Each row is a point. Each copy is the shape, with its points in the same order, stretched, turned, moved and blurred by noise. Is it also mirrored, or only turned?

Shape (7 x 2)
[[-2.3,-3.5],
[-0.1,6.1],
[2.7,-7.4],
[-0.1,3.7],
[1.7,0.5],
[1.6,-8.7],
[-0.8,5.0]]
Copy 1 (7 x 2)
[[-2.6,-4.6],
[-1.6,5.8],
[3.1,-7.7],
[-1.4,3.4],
[0.9,0.5],
[1.7,-9.2],
[-2.0,4.3]]
Copy 1 is: only turned
Copy 2 (7 x 2)
[[-0.3,5.0],
[-4.4,-4.5],
[6.1,4.2],
[-2.7,-3.0],
[1.1,-0.3],
[4.6,7.7],
[-3.9,-3.4]]
Copy 2 is: mirrored
Copy 3 (7 x 2)
[[-2.4,-0.5],
[7.2,0.6],
[-5.4,5.3],
[4.7,0.2],
[1.7,2.9],
[-6.8,4.4],
[6.4,0.1]]
Copy 3 is: mirrored
Copy 4 (7 x 2)
[[-0.6,-3.7],
[1.5,6.4],
[5.6,-6.7],
[1.4,3.2],
[3.4,0.6],
[4.3,-6.2],
[1.4,4.9]]
Copy 4 is: only turned

Shape (10 x 4)
[[-2.2,-0.8,-1.0,-2.8],
[2.1,-7.4,-2.6,1.7],
[4.5,-0.7,-2.6,7.6],
[1.9,-1.9,-2.8,-4.7],
[0.0,0.1,3.3,-7.5],
[-7.0,0.3,-2.4,2.9],
[-3.1,3.9,4.7,-8.8],
[-1.8,-5.6,-0.3,5.6],
[4.3,-2.3,7.5,-2.3],
[1.1,3.3,6.2,-2.6]]
Copy 1 (10 x 4)
[[-2.3,-3.0,-1.3,-1.2],
[4.0,-7.4,-2.0,3.8],
[3.0,-0.7,-4.3,9.0],
[2.8,-2.8,-2.5,-2.8],
[-0.6,-0.2,3.5,-5.1],
[-7.4,-4.2,-4.3,3.4],
[-5.1,1.8,3.8,-7.2],
[-0.7,-6.9,-1.0,7.3],
[3.2,0.1,7.3,1.0],
[-1.8,3.3,4.8,-0.5]]
Copy 1 is: only turned
Copy 2 (10 x 4)
[[-0.8,-0.4,0.1,-1.7],
[4.7,-6.6,-1.4,-0.7],
[5.6,-3.3,-1.4,6.4],
[4.2,0.3,-1.2,-4.3],
[0.2,2.0,5.6,-5.7],
[-5.3,-0.2,-3.4,2.6],
[-4.0,5.6,6.6,-5.7],
[0.2,-7.7,-0.3,4.0],
[2.9,-2.0,9.4,-1.0],
[0.2,3.3,7.9,-0.1]]
Copy 2 is: only turned
Copy 3 (10 x 4)
[[0.1,-3.1,1.1,-2.2],
[5.9,-6.9,0.5,3.7],
[7.6,1.4,2.6,5.3],
[-1.5,-4.0,-1.6,0.4],
[-6.7,-3.5,2.9,-3.0],
[6.9,-1.3,2.4,-6.7],
[-8.5,-1.2,5.2,-7.0],
[8.4,-5.1,4.9,0.7],
[-3.6,-3.4,7.2,2.8],
[-4.6,1.3,7.1,-1.3]]
Copy 3 is: mirrored
Copy 4 (10 x 4)
[[0.0,1.4,0.7,-1.9],
[4.6,-7.3,1.6,0.3],
[2.9,-5.1,-4.4,8.1],
[1.0,-2.0,-3.1,-4.2],
[-5.0,-0.2,-0.7,-5.0],
[2.0,3.3,1.2,5.0],
[-7.9,4.6,-1.1,-4.7],
[2.9,-3.9,3.3,4.9],
[-5.7,-6.7,-0.3,-0.6],
[-8.4,-0.5,-4.4,1.2]]
Copy 4 is: mirrored

Shape (11 x 8)
[[3.9,1.0,6.5,-9.2,-0.8,-2.7,0.7,-8.3],
[-1.2,3.4,-3.3,4.6,-2.5,4.4,-2.1,-4.1],
[-2.4,-1.6,-0.4,1.7,-4.2,1.3,-3.6,-7.9],
[1.9,3.0,9.5,-4.1,-3.3,-3.4,0.4,-4.0],
[-1.5,-2.0,-0.1,2.9,-0.1,-1.2,-5.2,0.0],
[-4.9,-0.9,-7.3,2.7,-5.0,0.8,-1.5,-2.8],
[-4.8,-0.8,-0.7,2.4,-2.9,1.9,1.4,-2.2],
[-0.1,-0.9,-4.2,3.0,1.5,1.9,2.5,-4.2],
[10.2,-3.6,-1.8,-3.1,-3.9,4.5,-0.1,11.0],
[-1.8,3.0,-4.5,3.6,-2.8,-2.2,-2.4,-1.2],
[10.7,-6.6,-2.7,2.0,-6.2,0.9,2.0,5.0]]
Copy 1 (11 x 8)
[[5.1,-2.2,9.3,-11.0,-2.0,-8.3,2.2,0.0],
[-6.4,-0.6,0.3,0.0,-4.3,1.7,-1.5,-6.9],
[-4.2,-6.3,4.9,-1.9,-3.9,-2.4,-3.9,-5.9],
[0.9,1.9,10.6,-5.6,-3.2,-7.6,1.2,2.0],
[-3.0,-2.0,3.0,2.1,2.2,-2.7,-6.3,-1.6],
[-8.5,-5.9,-3.2,-0.3,-2.7,-1.7,-1.9,-4.2],
[-6.9,-4.2,2.9,-0.9,-1.2,0.2,0.2,-1.3],
[-2.2,-4.3,-0.2,0.4,2.6,-0.3,2.6,-6.0],
[9.1,-0.4,-4.6,3.6,-4.3,5.4,-1.0,8.4],
[-7.4,-0.5,-1.4,1.2,-1.5,-4.1,-2.0,-4.0],
[7.2,-5.0,-3.1,8.4,-4.5,1.5,0.8,4.1]]
Copy 1 is: only turned
Copy 2 (11 x 8)
[[1.4,-1.2,1.7,-3.1,-4.1,-7.3,-0.3,-8.0],
[-0.1,-0.5,-2.8,1.2,2.4,9.1,2.7,-2.6],
[-3.2,-4.7,-0.1,2.4,-1.8,5.4,3.0,-4.3],
[0.1,2.6,4.1,0.6,-2.2,-5.9,1.6,-5.6],
[-0.9,-3.2,0.3,3.7,1.8,2.3,1.0,3.5],
[-4.2,-1.6,-5.8,3.4,-2.4,7.8,5.3,0.4],
[-2.9,1.4,-0.5,5.0,-4.2,5.2,0.7,-1.2],
[3.7,-1.0,-5.6,4.4,-1.3,6.2,-1.3,-2.8],
[12.9,0.6,2.6,-5.1,-3.9,2.3,-0.7,10.0],
[-1.1,0.5,-4.0,2.5,1.9,4.9,5.6,2.0],
[13.9,-3.3,0.5,1.1,-4.4,3.0,3.7,5.3]]
Copy 2 is: mirrored
Copy 3 (11 x 8)
[[4.7,-1.7,1.9,-10.8,2.4,-1.7,8.6,-4.9],
[4.0,4.5,-4.2,3.0,-2.0,4.5,0.5,-3.8],
[8.2,0.7,-3.5,1.4,1.2,5.7,5.9,-0.9],
[1.9,1.7,5.3,-6.6,0.7,-0.7,8.6,-1.5],
[2.5,0.3,-0.6,3.3,2.9,-0.2,0.9,0.5],
[3.9,3.0,-9.9,2.9,-0.6,3.0,2.9,0.9],
[-0.3,0.8,-4.5,2.6,-1.3,2.7,4.0,-0.6],
[2.2,0.6,-5.2,2.4,-0.8,-0.1,0.8,-5.6],
[2.9,-6.0,-0.9,-3.7,-7.4,-4.1,-9.8,2.3],
[3.5,5.6,-5.0,3.5,0.2,-0.7,1.3,1.3],
[8.4,-7.0,-1.4,-0.5,-8.6,-6.1,-3.5,0.4]]
Copy 3 is: mirrored

Shape (14 x 11)
[[2.0,-4.5,-4.5,-0.7,0.4,8.4,-4.0,6.8,7.4,2.7,-4.2],
[-1.0,-0.6,-1.1,2.0,-5.7,-5.0,1.5,2.3,0.3,-1.3,6.7],
[1.8,-3.5,1.0,2.6,-3.0,5.1,-6.4,2.5,-1.9,2.1,-6.0],
[3.6,1.1,6.4,-4.6,0.0,3.6,4.4,-2.4,-1.3,5.7,7.0],
[2.5,-4.6,3.5,3.5,-2.6,8.0,6.0,-3.2,-1.6,-0.5,-4.9],
[-7.6,-4.4,3.8,2.6,-2.1,6.7,4.4,4.9,0.0,-0.5,-0.3],
[-1.6,0.3,6.9,4.1,-5.0,5.1,-2.5,-2.4,-1.8,-0.9,3.5],
[1.3,4.5,-4.3,4.0,5.7,0.3,-6.2,-3.2,-3.1,5.4,-0.3],
[-3.1,-7.3,1.6,-3.7,2.1,7.7,2.6,0.2,0.9,-5.9,-4.9],
[-2.1,4.8,-1.5,1.0,-0.1,9.2,-2.9,3.0,-1.9,-5.1,-4.8],
[3.0,-3.1,-4.9,0.5,-5.7,-2.8,-1.1,-3.0,3.0,3.0,7.6],
[-8.2,-5.0,-0.6,5.7,-7.0,-0.9,2.1,-1.4,5.7,3.9,7.3],
[1.3,3.8,1.8,3.8,0.3,-4.6,-0.7,-1.6,2.6,-4.2,3.0],
[-5.2,6.4,-5.3,-2.9,2.8,-2.1,-2.7,-1.3,3.8,4.9,-4.7]]
Copy 1 (14 x 11)
[[2.3,-4.0,-3.9,2.5,0.1,8.0,-5.2,5.5,4.6,1.2,-4.7],
[-0.6,-0.6,-1.6,3.7,-7.1,-5.3,2.5,-3.7,3.7,-1.5,2.9],
[2.1,-0.9,1.4,7.5,-1.2,1.5,-6.6,3.1,-3.8,0.2,-5.1],
[7.0,-0.1,4.0,-3.4,0.4,-0.6,5.9,-1.9,-3.5,3.4,5.5],
[2.9,-2.3,3.1,7.8,3.0,4.3,6.9,1.9,-5.5,-3.8,-4.0],
[-4.8,-6.8,3.4,4.9,-2.6,7.1,2.0,-2.1,-2.3,-1.9,0.0],
[2.6,2.0,6.8,8.4,-1.8,1.5,-1.0,-3.9,-2.9,-1.6,3.4],
[2.1,4.4,-7.8,4.9,4.3,-2.0,-3.4,-4.9,-3.4,6.9,-1.1],
[-4.7,-4.3,2.2,2.7,6.6,5.0,1.0,4.4,-1.7,-7.5,-1.0],
[-1.5,4.0,-3.4,4.3,0.4,7.6,-4.5,-1.1,-4.8,-5.3,-1.7],
[3.4,1.3,-3.1,5.4,-3.9,-5.6,3.8,2.1,6.9,2.8,4.0],
[-4.2,-2.9,2.9,9.5,-5.9,0.3,5.7,-2.3,8.2,5.1,3.1],
[1.4,3.5,-1.2,2.6,0.6,-4.5,1.0,-8.5,3.5,-3.5,-0.7],
[-6.4,6.4,-5.2,-1.9,1.6,0.8,-0.4,-2.1,3.1,6.8,-5.2]]
Copy 1 is: mirrored
Copy 2 (14 x 11)
[[-0.8,-6.1,-9.5,4.0,-4.4,4.0,-1.0,5.9,10.8,-0.8,-5.6],
[3.1,-3.9,1.1,-0.8,-7.3,-5.2,2.1,-0.6,-3.1,-3.3,4.1],
[-0.3,-4.1,-3.7,2.9,-4.7,3.2,-4.6,2.8,1.0,1.8,-8.0],
[5.3,-2.0,2.6,-7.4,-1.6,5.3,1.9,-1.6,2.4,5.7,7.9],
[-0.2,-5.8,2.6,3.3,-5.2,8.3,3.6,-4.6,0.7,2.4,-4.9],
[-6.7,-5.0,5.2,4.4,-5.6,4.7,1.1,3.1,3.6,-0.3,2.4],
[-0.1,-2.0,4.0,0.1,-6.0,5.4,-4.4,-3.6,-0.4,-0.6,2.9],
[0.9,5.9,-9.1,-0.3,3.5,-1.1,-2.2,-3.9,-1.2,1.5,-1.1],
[-4.5,-6.9,3.1,-1.0,-1.4,9.5,4.5,1.9,5.3,-3.5,-5.9],
[-4.5,4.9,-3.4,2.1,-5.6,6.1,0.4,4.3,0.7,-4.3,-5.6],
[4.2,-5.5,-6.1,-4.3,-7.3,-6.6,0.7,-5.0,1.0,-2.5,3.3],
[-4.4,-8.0,2.0,4.4,-7.2,-6.2,-0.5,-6.0,3.3,-1.7,7.8],
[4.7,3.3,2.6,0.9,-2.8,-3.1,0.6,-3.5,0.1,-5.8,1.5],
[-4.6,6.0,-3.1,-3.2,2.0,-5.9,-0.5,-0.3,4.9,-0.3,-5.1]]
Copy 2 is: only turned

Shape (15 x 12)
[[0.8,3.1,4.6,0.4,4.7,-0.9,9.1,-0.9,-0.1,2.0,-0.8,-18.1],
[0.4,6.6,-14.2,-3.5,5.2,0.0,7.2,9.1,-0.3,-0.2,2.9,2.0],
[0.6,10.4,1.6,-2.4,-0.1,-0.2,-2.3,-1.8,-5.8,-0.2,-2.3,3.6],
[-7.1,-1.6,3.5,0.3,5.4,-3.1,2.4,0.2,-2.0,-0.9,-2.4,-0.5],
[-0.3,-0.1,3.3,1.4,0.0,-1.7,10.5,8.5,-6.3,-1.2,0.3,3.5],
[0.5,0.3,0.4,4.3,5.0,-1.0,-1.3,3.1,7.0,-2.1,-0.5,-4.1],
[-0.2,5.9,4.4,-2.6,2.2,2.9,-1.2,-4.2,-4.1,-1.2,4.2,4.6],
[-0.8,-0.4,1.0,-4.8,-0.7,-4.3,6.1,-1.9,-3.6,-1.0,2.7,-2.5],
[0.0,-1.2,5.0,-4.7,6.5,-1.7,1.8,-2.8,-5.8,1.6,-1.9,4.1],
[-4.4,-1.8,2.0,-1.8,-3.5,-1.2,-2.0,-3.5,14.5,3.5,8.5,4.3],
[1.4,-0.9,2.6,-3.0,2.3,-0.9,-2.0,-2.8,-6.2,-0.3,-0.3,1.9],
[-1.9,-3.0,2.8,-2.6,2.0,2.1,0.8,9.6,-5.5,1.0,-2.5,3.3],
[0.2,-2.9,-7.0,0.6,3.3,1.8,-0.1,-0.1,-5.6,7.1,1.6,1.5],
[0.3,4.1,0.0,-1.2,5.3,-3.0,-1.6,-2.3,4.6,2.4,-2.2,2.4],
[-0.5,3.5,4.3,-0.9,3.2,-3.5,-1.1,5.4,-6.3,1.3,3.3,3.2]]
Copy 1 (15 x 12)
[[3.8,-0.3,-1.0,-1.7,2.6,0.6,10.1,-2.9,-0.4,8.2,5.0,-15.4],
[-6.0,2.1,-10.0,-9.6,9.4,-1.9,2.5,-0.2,-4.6,-1.1,4.3,5.1],
[-2.6,6.8,3.6,-2.3,0.4,-2.2,-1.1,-2.5,-3.6,1.7,-5.2,2.7],
[-4.7,-3.0,-2.3,4.2,2.7,-0.4,2.2,-0.6,3.5,3.5,-4.0,-1.9],
[-5.0,-2.9,-0.5,2.0,4.9,-3.2,9.2,5.9,-6.5,2.5,-0.5,3.7],
[0.6,1.1,-2.3,4.4,5.1,3.7,-2.2,2.8,3.8,0.9,5.0,-4.9],
[2.7,5.5,0.3,0.0,-1.9,-2.1,1.6,-2.9,-0.7,3.5,-4.6,5.5],
[-1.0,-1.8,-1.6,-0.3,-2.0,-7.3,7.5,-1.6,-0.5,0.2,0.4,-2.1],
[1.3,-4.0,1.3,0.6,1.4,-4.3,1.6,-2.6,1.0,3.3,-8.0,2.0],
[-0.7,4.8,0.6,4.6,-4.4,-0.9,-1.2,-0.2,13.7,-1.4,10.0,6.7],
[-0.4,-1.9,-0.2,0.6,-2.0,-2.6,-0.3,-2.4,-1.1,2.0,-5.5,2.1],
[-5.2,-5.2,-0.2,-2.4,1.7,2.8,1.0,6.9,-1.7,3.1,-4.7,3.5],
[-5.7,-5.1,-3.6,-2.6,-0.1,-1.0,-2.9,-5.3,-3.1,5.3,2.1,4.4],
[-1.4,2.4,1.1,0.5,4.7,-2.8,-3.1,-2.8,6.0,0.8,-0.1,1.3],
[-2.9,2.3,-2.7,1.5,1.2,-4.9,-1.1,4.8,-1.8,5.9,-5.2,3.7]]
Copy 1 is: mirrored
Copy 2 (15 x 12)
[[0.7,4.4,5.6,-8.5,10.8,8.0,0.2,-4.3,-7.9,2.3,-3.2,-12.7],
[0.9,1.8,-14.2,-5.7,2.9,2.4,2.2,14.0,-4.6,-1.8,-4.1,-1.9],
[2.7,9.0,-2.2,4.9,1.7,-2.7,-6.3,6.6,-2.8,-3.9,-0.6,-3.7],
[-4.4,-1.9,1.5,2.0,7.3,0.0,-2.8,3.6,0.3,0.1,0.7,-5.7],
[1.4,-3.3,4.3,-1.0,0.4,-0.1,3.5,11.0,-6.8,-5.5,-1.4,-1.2],
[-3.1,3.8,0.0,-5.3,7.1,4.2,-3.0,0.6,2.0,3.1,-5.6,2.0],
[5.3,5.2,0.1,4.6,4.5,-0.6,-3.7,5.4,0.7,-2.6,6.6,-1.4],
[2.3,-0.6,-0.7,-3.0,2.2,-3.4,0.2,1.7,-4.1,-2.4,3.8,-5.9],
[4.4,-3.4,0.0,5.2,7.7,-3.5,-4.9,4.1,-2.1,-3.3,2.8,-4.0],
[3.6,3.8,-2.0,-3.3,-0.9,-4.8,3.2,0.6,9.8,10.9,3.0,5.0],
[2.5,-0.5,-0.6,3.6,3.7,-1.3,-6.2,1.1,-2.9,-3.4,3.8,-1.5],
[0.5,-6.0,1.5,2.1,-0.7,2.2,-6.1,10.2,-3.6,-1.5,-0.6,-0.9],
[1.6,-2.5,-8.6,5.1,2.6,2.7,-1.5,2.4,-6.2,1.6,2.0,-1.3],
[1.7,5.0,-4.4,0.9,7.1,-3.2,-3.4,2.4,2.5,2.3,-4.4,-1.0],
[0.7,1.4,2.4,2.5,4.3,-3.4,-4.9,10.0,-5.3,-0.4,3.4,0.4]]
Copy 2 is: mirrored
